Each row is a point. The ring and each string are closed loops that go straight from each point to the next, and from the last back to the first. Before rounding, they use only three directions, however many columns there are. Count how often each string passes through the ring. Passing back the other way cancels.

Ring (10 x 4)
[[ 26  17 -47  22]
 [ 34  36 -29  33]
 [ 34  42   3  35]
 [ 22  39  22  28]
 [  4  30  29  16]
 [-12  17  25   3]
 [-17  -9   5 -10]
 [ -6 -23 -14 -11]
 [  9 -20 -36  -3]
 [ 17  -8 -46   7]]
String (13 x 4)
[[ -1  19 -51  11]
 [ 13  15 -69  16]
 [ 12  32 -68  24]
 [  0  47 -49  24]
 [ 38  57 -41  45]
 [ 56  44 -12  46]
 [ 51  24   0  35]
 [ 13  20 -11  16]
 [ 12  56 -32  33]
 [ 35  47 -47  39]
 [ 45  17 -48  31]
 [ 40  -4 -24  18]
 [ 14  10 -23  13]]
Times through: 2
String (16 x 4)
[[  6  33 -47  21]
 [ 10  30 -27  20]
 [ 16  17 -10  16]
 [ 11  39 -12  24]
 [ 16  59   8  35]
 [ 35  50  53  37]
 [ 18  29  52  21]
 [-17  29  42   6]
 [ -9  -1  39  -4]
 [  6 -13  17  -2]
 [  1  -3  -3   1]
 [ -5   0 -15   0]
 [ 14 -11 -13   3]
 [ 36 -33 -20   3]
 [ 31 -25 -57   5]
 [ 14  14 -70  16]]
Times through: 0

Ring (8 x 8)
[[ -4   3  -5  -5 -10  18 -59  -3]
 [-37  41  -5  -8  -1  21 -27 -12]
 [-63  48  -6  -2  10  16  -1 -19]
 [-68  26  -7   8  17   6   8 -22]
 [-34 -12 -14  17  15   4   2 -17]
 [ 21 -46 -24  20   5   9 -18  -6]
 [ 45 -54 -23  15  -6  13 -45   1]
 [ 27 -32 -12   3 -12  15 -66   1]]
String (13 x 8)
[[  81  -63  -38   20   -7   21  -28    4]
 [  55  -24  -32   10   -6   27  -22    0]
 [  58  -51  -14    2  -21   17  -87    8]
 [ -21  -15   11   -9  -15    5  -98   -2]
 [ -43    7    5   -4   -3    7  -58  -10]
 [ -11   15  -13    0   -1   20  -24   -9]
 [  -5   28  -21    1    1   27   -4  -10]
 [ -56   68  -15   -2   12   25   23  -21]
 [-111   52    4    3   23    2   14  -28]
 [ -83   12    1    9   18   -3   -7  -22]
 [  -7   -3  -17    8    4   15  -15  -10]
 [  24  -25  -31   19    7   17    4   -8]
 [  68  -59  -41   25    1   19   -5   -1]]
Times through: 2
String (25 x 8)
[[ -23  -14  -11   11    7    6  -22  -12]
 [   8  -16  -22   12    4   15  -13   -8]
 [  50  -44  -36   21    3   19   -5   -4]
 [  55  -72  -30   24    0   10  -28   -1]
 [  56  -78  -25   21   -5    8  -47    2]
 [  92  -78  -36   19  -12   19  -47    8]
 [  63  -31  -34   11   -8   27  -24    1]
 [   2  -13  -14    6   -1   14  -33   -7]
 [ -15  -22   -2    3   -4    5  -60   -6]
 [  -7  -16   -5    2   -6   10  -56   -5]
 [  22   -5  -20    3   -7   23  -34   -3]
 [  39    5  -24   -2  -12   32  -34    0]
 [  -5   25   -5  -13  -14   25  -60   -3]
 [ -47   42    7  -16   -9   18  -60   -9]
 [ -15   44  -13   -8   -4   29  -22   -9]
 [  -8   30  -18   -1    0   27  -10  -10]
 [ -26   17  -11    2    3   16  -19  -12]
 [ -80   42    4   -4   10    8  -18  -20]
 [-115   70    7   -5   18    7    5  -27]
 [ -93   60   -4    1   20   11   21  -26]
 [ -39   31  -18    7   14   17   18  -18]
 [ -20   17  -22   10   11   18   14  -15]
 [ -42   15  -20   16   20   11   29  -21]
 [ -90   -5   -2   20   28  -11   13  -27]
 [ -62  -20   -2   17   18   -8  -14  -19]]
Times through: 0

Ring (10 x 9)
[[ 18   9 -10  27 -21  -2  63 -15   9]
 [ 23  10 -23  20   8 -20  70 -28  -4]
 [ 23   6 -27   3  21 -30  54 -24  -9]
 [ 10  -1 -20 -15  31 -30  19 -16 -11]
 [-12  -7   0 -13  31  -8 -12 -16  -9]
 [-26  -9  16  -7  20  13 -29 -13  -2]
 [-32 -11  29  -6 -11  29 -43   7  12]
 [-21 -12  28 -13 -47  27 -43  35  27]
 [ -5  -7  18 -10 -64  18 -18  42  32]
 [  9   2   4  10 -52  10  25  19  25]]
String (24 x 9)
[[  5   5  -2  22 -10   5  42 -17   6]
 [ 12   0  -9  -4 -18 -11  23   7  10]
 [ 16   1 -13  -7 -15 -17  26   7   8]
 [  2   4  -4  17   4   1  36 -23   0]
 [ 20  11 -25  25  31 -21  77 -47 -14]
 [ 36   8 -44  -5  40 -53  69 -31 -19]
 [ 32  -1 -41 -34  30 -59  30  -3 -13]
 [ 20  -4 -31 -34  35 -49  14  -5 -14]
 [ 10  -6 -27 -37  56 -47   0 -16 -22]
 [-11  -2  -1   5  37  -2  10 -34 -12]
 [-10  -2   4   5  11   5   6 -17  -1]
 [ -7  -8   3 -20  -1  -5 -18   9   5]
 [-22 -15  14 -34   4   2 -55  18   5]
 [-59 -12  45  13  28  51 -54 -31  -2]
 [-42  -8  36  16   5  44 -32 -19   6]
 [-21  -3  19  16  -3  26  -1 -16   7]
 [-12  -7  14  -8 -24  13 -19  16  15]
 [ -9 -15  19 -36 -61  10 -52  60  32]
 [-13 -16  29 -32 -89  24 -60  76  45]
 [  3 -13  14 -40 -89   5 -44  80  43]
 [  7  -7   5 -23 -60  -1 -15  49  29]
 [ 12  -3   4 -10 -73   4   5  47  34]
 [ 16   7   2  23 -64  13  47  16  29]
 [  4  11   3  47 -17  20  65 -31   9]]
Times through: 2
String (28 x 9)
[[  13   -3    1  -13  -64   -1    5   43   30]
 [  17   -3    5  -10  -92    6    7   59   42]
 [  10   -6    3  -19  -61   -2   -6   47   29]
 [   0   -3    4   -4  -27    4    3   13   15]
 [ -12    0   17   20  -27   26   11   -4   16]
 [ -17  -10   32   -9  -77   35  -38   51   39]
 [ -21  -18   34  -36  -83   28  -74   75   43]
 [ -18  -15   24  -31  -50   17  -58   50   28]
 [  -4   -5    5  -10  -16    2   -6   11   11]
 [ -26   -3   22   18    5   29   -5  -22    3]
 [ -50  -10   37   14   26   44  -40  -31   -3]
 [ -48  -13   32   -4   36   30  -55  -23   -7]
 [ -11  -12    5  -33   -1   -7  -39   20    6]
 [  -6   -5    4   -8   -2    0   -5    1    5]
 [ -20   -2   12   15   23   16    3  -31   -5]
 [ -40   -9   21    2   53   20  -33  -39  -15]
 [ -33  -14   19  -20   31   11  -51   -9   -6]
 [ -13  -10    9  -20   -3    2  -28   11    7]
 [  -7   -4    6   -3   -7    5   -2    1    7]
 [ -44   -6   37   23   11   46  -25  -28    3]
 [ -42   -9   39   13  -11   47  -38   -7   13]
 [ -29   -7   31    8  -25   37  -27    5   17]
 [ -27  -16   39  -20  -76   39  -65   60   40]
 [  -7  -16   26  -38  -96   19  -60   85   47]
 [   1  -13   21  -34 -110   16  -45   90   52]
 [   2   -5   20   -3  -95   25   -8   57   45]
 [  -3    2   11   19  -34   20   20    1   18]
 [   4   -2    3   -3  -34    3    8   17   18]]
Times through: 3

Ring (9 x 11)
[[ 36  17   7 -31 -62  26  -3  34 -32 -32  13]
 [ 35  21   4 -36 -55  27 -21  46 -20 -29 -19]
 [ 25  24  -6 -32 -28  22 -30  42 -10 -14 -42]
 [ 12  25 -16 -22   1  14 -28  29  -4   3 -46]
 [ -4  21 -37  -5  32   9 -16   0  -9  25 -28]
 [ -7  17 -50   1  33  14  -6 -14 -20  30  -6]
 [ -3  12 -55   0  16  22   4 -21 -34  23  19]
 [ 13  10 -33  -9 -22  26  12  -8 -43  -1  41]
 [ 26  12 -10 -18 -46  26  10  10 -41 -19  38]]
String (26 x 11)
[[  32   23   29  -28  -41    7   -9   43  -11  -28  -13]
 [  41   24  -14  -51  -68   45  -46   63  -19  -33  -53]
 [  29   23  -26  -40  -43   39  -41   46  -18  -17  -48]
 [  17   20  -21  -22  -18   23  -17   21  -20   -4  -17]
 [  15   21    7  -14   -5    2   -3   19  -10   -4   -7]
 [  11   26    4  -17    8    0  -19   29    2    2  -41]
 [   4   26  -34  -19   21   15  -37   24    0   17  -63]
 [   4   21  -57  -19    9   31  -33   13  -16   17  -43]
 [   8   19  -25  -12    4   15  -12    9  -16    9  -15]
 [   6   20   -1   -6   12   -2    2    7  -10    7   -3]
 [ -16   20  -38    8   58   -3   -3  -18   -7   39  -15]
 [ -20   14  -99    5   53   30  -17  -32  -28   51  -15]
 [  -2   14  -72   -7   14   34  -13  -13  -33   25   -3]
 [ -13    8 -115    1   26   49  -11  -38  -48   43   12]
 [  -7    9  -71    5   20   28    8  -33  -42   30   31]
 [   5   14  -13    0    7    4   16  -10  -26    9   30]
 [  12   15  -19  -10   -9   16    3    2  -27    1   15]
 [  13   10  -55  -13  -27   41    1   -8  -48    2   31]
 [  20    6  -56  -16  -48   49    9  -10  -61   -8   54]
 [  26    9  -11  -15  -50   26   20    2  -48  -20   57]
 [  24   15   17  -13  -34    7   17   13  -28  -19   36]
 [  20   17   -1  -16  -24   13    2   15  -24  -11   11]
 [  30   15  -27  -30  -56   41  -12   24  -39  -21    8]
 [  46   15  -17  -45  -92   53  -19   43  -45  -42    6]
 [  27   18   -9  -27  -43   27  -12   28  -27  -19   -2]
 [  23   20   10  -20  -26   10   -3   25  -17  -15   -1]]
Times through: 1
String (25 x 11)
[[  17   21   -1  -18  -12   10   -9   22  -14   -6  -12]
 [  17   22  -30  -26  -15   28  -30   28  -15   -2  -38]
 [  11   26  -48  -30    2   32  -51   34   -5   10  -75]
 [   3   26   -9  -12   26   -1  -23   21    5   14  -49]
 [   2   24    8   -4   29  -13   -3   11    3   12  -22]
 [  11   19  -21  -14   -4   16   -9   11  -19    3   -7]
 [  -7   18  -69   -7   31   27  -24   -6  -19   32  -30]
 [ -15   17  -77    1   46   23  -17  -20  -21   42  -20]
 [ -17   13 -107    1   42   39  -19  -31  -35   48  -11]
 [   9   17  -31  -11   -3   20   -6    3  -25    7    1]
 [   8   17   -8   -5    4    4    7    1  -19    5   12]
 [  -2   11  -38    5   16   12   17  -24  -33   20   37]
 [   2    6  -78   -2   -6   42    8  -29  -55   18   44]
 [   9   12   -5    1   -5    4   26  -12  -32    1   49]
 [  14   15   -4   -9  -14    9   12    3  -27   -5   26]
 [  18   14  -34  -19  -28   32   -7    9  -35   -5   10]
 [  31    8  -38  -26  -69   50    2    9  -57  -23   43]
 [  40   11    3  -28  -80   34   12   22  -49  -39   49]
 [  42   14   23  -30  -78   23   10   33  -37  -43   37]
 [  51   14   -5  -46 -103   51  -14   47  -46  -50   14]
 [  35   17  -21  -36  -63   42  -20   36  -35  -27   -6]
 [  27   18  -19  -29  -42   32  -18   29  -28  -17  -10]
 [  42   21  -23  -50  -76   52  -41   56  -29  -34  -37]
 [  44   24  -18  -55  -74   51  -52   68  -20  -36  -59]
 [  26   25   25  -26  -24    3  -15   43   -2  -19  -29]]
Times through: 2
